Each row of a before or after table is a point. The points were changed in one or more steps. Then noise was added and the rows were shuffled. The steps act on columns, c1 being the first. Write out the steps. A step turns or swaps two columns, mirrors them in a line or flattens them onto one, adds a multiple of one to another, or multiplies or shifts one. Angles are multiples of 10 degrees, from the lower column toward the higher: turns from -170 to 170, lines from 10 to 170 but not 90. Use the fewest steps. Two steps may share a column if one is a turn and the other turns, adds or multiplies; they go together, in the order done. Otherwise the lowest column goes first.

Before (14 x 2)
[[ 41 -19]
 [-68  42]
 [ 49  -3]
 [ 26  24]
 [-57  17]
 [ 28  -7]
 [ 52  44]
 [ 27  28]
 [ 24   5]
 [ 42  -4]
 [ 33  38]
 [ 36  35]
 [ 38  43]
 [ 24  39]]
After (14 x 2)
[[-26 -37]
 [-11 -48]
 [ 54  62]
 [  1 -24]
 [ 19 -30]
 [ 34 -47]
 [ 24 -30]
 [ 34 -56]
 [-10 -41]
 [ 35 -31]
 [ 32 -38]
 [-11 -26]
 [ 30 -39]
 [ 25  54]]
Steps: turn c1 and c2 by -100 degrees

Before (9 x 4)
[[ -1  -5  -8  17]
 [ 44  62  32  -7]
 [-22 -17  18 -22]
 [ 48  88  19 -13]
 [-49  -2  -9  39]
 [-33 -45  28  55]
 [ 66  63 -17 -14]
 [  3   0 -12  38]
 [-52  80  63  46]]
After (9 x 4)
[[ -1   1 -12  17]
 [-54  33  63  44]
 [-33 -16  25  54]
 [  1   2 -11  39]
 [ 66  22 -20 -17]
 [ 44  22  31  -8]
 [-50  -1 -11  37]
 [-21  -8  13 -24]
 [ 47  34  22 -15]]
Steps: multiply c2 by 0.4

Before (10 x 9)
[[ -1  12  26 -16  22  -2  11 -17  -2]
 [-18 -10 -18 -29   7   0  -6 -12  23]
 [-42  13   9  -5 -41 -21 -11 -23  11]
 [  4  17 -10 -31  18  59 -10 -17 -25]
 [ 16   2  -5 -17 -36 -33   7  52 -14]
 [  9 -14 -13   1 -34 -32   6 -18  -9]
 [ 14 -22  20   8  20  55 -19  37  20]
 [-21   8  11 -29  17 -33 -25  -9 -95]
 [ 17  11   9 -17 -14 -26 -31 -17  14]
 [ -4  19  -1  37  51  46 -17  42  16]]
After (10 x 9)
[[ -3  18  -2  37  50  46 -15  34 -16]
 [ 17  12 -12 -16 -14 -27 -32 -27 -13]
 [-42  13 -11  -3 -41 -21  -8 -32 -11]
 [ -1  13 -26 -16  20  -3  10 -26   7]
 [ 10 -13  14   0 -33 -31   6 -29   8]
 [ 18   3   6 -18 -35 -34   7  43  13]
 [-17 -10  14 -27   6   0  -6 -22 -26]
 [-20   8   6 -30  18 -32 -26 -18  96]
 [  4  15  16 -30  19  59 -12 -28  23]
 [ 14 -22 -25   8  20  54 -19  26 -15]]
Steps: turn c3 and c9 by 170 degrees; shift c8 by -10

Before (12 x 12)
[[ 44 -39   5  26  57 -26 -16  20  27  24 -21   0]
 [ 45 -18  26 -38  53 -44 -19  21 -25  23  60  10]
 [ 33  34  32  48 -48  23  69  18  16 -37  45  13]
 [ 27 -52  -1  19  61   8 -41 -10 -40 -20  62   4]
 [-16 -42  57  27 -18  19  33  39  37 -27  54  38]
 [ 37 -54  14  -2  71 -65  17 -30 -15  -8  47   0]
 [ 25   7  45  -5   0  31  29   4  55 -44  43 -32]
 [-69  18 -51 -29 -21  -7   8  16  68 -14  26 -40]
 [ 28 -56 -11 -13 -41  13  11   6  32 -17  68   4]
 [-81  25 -23 -63 -54   2 -22 -59  36   7 -25 -71]
 [-20  21  -1 -29 -11  54  60 -37  27  20  46 -23]
 [ 26 -70   1 -18  60 -25   0  30 -44  -2   6 -37]]
After (12 x 12)
[[ 27  48 -26  -3  47   8 -42  23 -39  17  65   7]
 [-17   8 -69 -48 -25  19  32  -4  38  -8  53  38]
 [-81  -7  33  87 -45   3 -23  -8  35 -17 -24 -68]
 [ 27  62 -35 -13  54 -25   1 -33 -46  19   5 -35]
 [ 26  53 -19   3 -41  13  12 -14  31 -14  68   4]
 [ 31 -45 -12 -46 -55  26  67  26  16 -20  46  12]
 [ 45   2 -34  11  53 -46 -22 -42 -23  19  60  10]
 [ 24 -29 -36  -1 -14  29  28  -8  54  -4  45 -32]
 [-69  11  51   8 -25  -9   9 -31  69  -8  25 -41]
 [ 46  32 -25 -35  60 -28 -18  10  24  21 -22  -2]
 [-21 -17  13  46  -4  52  62   3  27  -3  46 -24]
 [ 36  42 -37  21  59 -66  17  17 -17  19  47   2]]
Steps: turn c2 and c3 by 150 degrees; turn c4 and c8 by 130 degrees; flatten c5 and c10 onto the line at 20 degrees

Before (11 x 18)
[[-12  19 -37 -38 -41 -23  -9  61 -77  14   1 -16 -47 -25 -10 -62  12 -56]
 [ 26 -49 -67  15   2  15  36 -40   3  12 -36 -33 -16 -10 -32  43 -29  42]
 [-44 -12 -54  23 -25   3  17   7  34 -19 -21   4  24  24  11  27 -83  -8]
 [ 22 -35 -46  48 -25  43  17 -11  17 -55 -12   2 -31  23 -54  81 -30   8]
 [ 23 -23  22   6  -8 -48 -33  60 -37  72 -38  29 -60 -83  43 -39  -4 -29]
 [ 44 -51  22 -52 -45 -45   7  11  -5  17 -54  47 -58 -60  55 -17  20  27]
 [ 26  -5  31   5 -59  -2 -45 -33  68   6  18 -46  32  27  35  -6 -41 -38]
 [ 12  39 -24  46 -23 -42  -3 -27  13 -38  34 -33  11  55  32  21 -68  -9]
 [-12 -37 -41  15  16 -49   6  40  19   2 -64   9 -78 -47  31 -60  19 -29]
 [  0   4 -42  30 -16  -7  42 -37  40 -31  22   5  -2 -17 -55  15 -69 -14]
 [-21 -36  -6  35 -21 -10  30 -51  -5 -47   6 -36  13   4   6  45 -56 -41]]
After (11 x 18)
[[ 20 -22  22   7  -9 -46  34  17   7  72 -38  28 -58 -85  73 -42  -4 -27]
 [ 26 -50 -67  13   2  17 -38 -10   3  10 -35 -35 -14 -11 -49  42 -29  43]
 [  2   4 -41  31 -17  -9 -55   8 -20 -30  22   4  -1 -14 -65  13 -70 -13]
 [ 44 -50  24 -51 -44 -45 -12 -27  -7  15 -55  49 -61 -61  48 -17  19  23]
 [-44 -16 -55  24 -25   3 -25  -2 -20 -21 -23   3  26  23  15  28 -84  -7]
 [-13 -39 -42  15  15 -48 -19  11 -35   0 -64  10 -79 -46  49 -56  18 -28]
 [-21 -35  -8  35 -20  -9 -25 -43  19 -47   7 -38  15   3 -29  45 -57 -41]
 [ 23  -5  30   4 -57  -3  22 -47 -70   6  13 -45  31  25   7  -7 -41 -41]
 [-14  18 -37 -37 -39 -24  29  55  57  16   2 -16 -48 -23  32 -61  14 -56]
 [ 12  40 -23  46 -21 -41   0 -41  -8 -38  34 -34   9  55  12  22 -68 -11]
 [ 20 -35 -44  47 -24  42 -24  28 -19 -50 -12   1 -32  21 -51  81 -29   7]]
Steps: add -0.3 times c13 to c9; turn c7 and c9 by 160 degrees; turn c8 and c15 by 40 degrees
